Each point is reached from the start by the listed moves, each made 0, 1 or 2 times, or once backwards (-1), plus a little noise. Is the number of moves made odd or even? Then give how often each move was made.

Moves:
(1): [-16.0   7.0  -1.4   3.5]
(2): [  2.8   0.9   5.9 -15.2]
(3): [ 2.4 -6.7  7.8  0.7]
Start: [-1.6  3.4 -3.4  3.3]
Points:
[ 25.1 -15.0  25.7 -29.0] => odd (-1, 2, 2)
[-15.3   3.5   2.9   7.8] => even (1, 0, 1)
[-34.0  17.3  -6.5  10.4] => even (2, 0, 0)
[-33.9  10.0  -4.3  26.4] => even (2, -1, 1)
[ 18.9 -17.0  13.1   1.0] => odd (-1, 0, 2)

Moves:
(1): [-0.4  6.2  4.4  2.1 11.8  2.9 -1.8 -7.2 -0.5]
(2): [  0.0   4.6 -13.9  -6.5   7.7  -9.3  -3.5   4.0   2.2]
(3): [ -1.5   2.6   6.4 -17.1  -1.6  -5.8  -1.3   1.5   4.3]
(4): [10.8 -1.0 -2.4  3.3  2.5 11.9 -8.2 11.4  2.6]
(5): [ 12.3 -10.4  -7.0  -7.3  10.8  -1.9  -3.3  -9.8  -4.4]
(6): [ 2.9  8.1 -4.9 -9.1 -4.1  2.6  6.8 -2.4 -2.0]
(7): [-3.4  6.4  8.4  7.4 -5.6 -5.4 -1.5 -4.7  7.7]
(8): [ 1.7 -1.8 -5.5 -0.3 -5.2  3.1  3.8  2.0  8.8]
Start: [-9.1 -4.8 -5.1 -2.8  5.1 -4.0 19.6  2.9  3.1]
Points:
[-18.9  21.5  -4.4  -8.6 -31.4  -5.2  36.9   9.8  11.6] => odd (-1, 0, 0, 0, -1, 2, 1, 0)
[ -9.3  19.3  -7.2 -12.5  -6.3 -15.9  -5.3  43.2  60.0] => even (0, 2, 2, 2, -1, -1, 2, 2)
[ 28.5 -35.7 -32.7  14.6  26.9  29.4  -0.4  23.7   2.7] => odd (0, 0, -1, 2, 1, -1, -1, 1)
[  7.6  -9.1  -0.6 -49.4  11.5 -13.8  33.2 -36.8 -18.9] => even (0, -1, 1, -1, 2, 2, 0, -1)
[  5.6   2.2   6.9 -26.1  21.0   9.5  25.4 -24.4   7.0] => odd (2, -1, 1, 0, 1, 1, 0, 1)
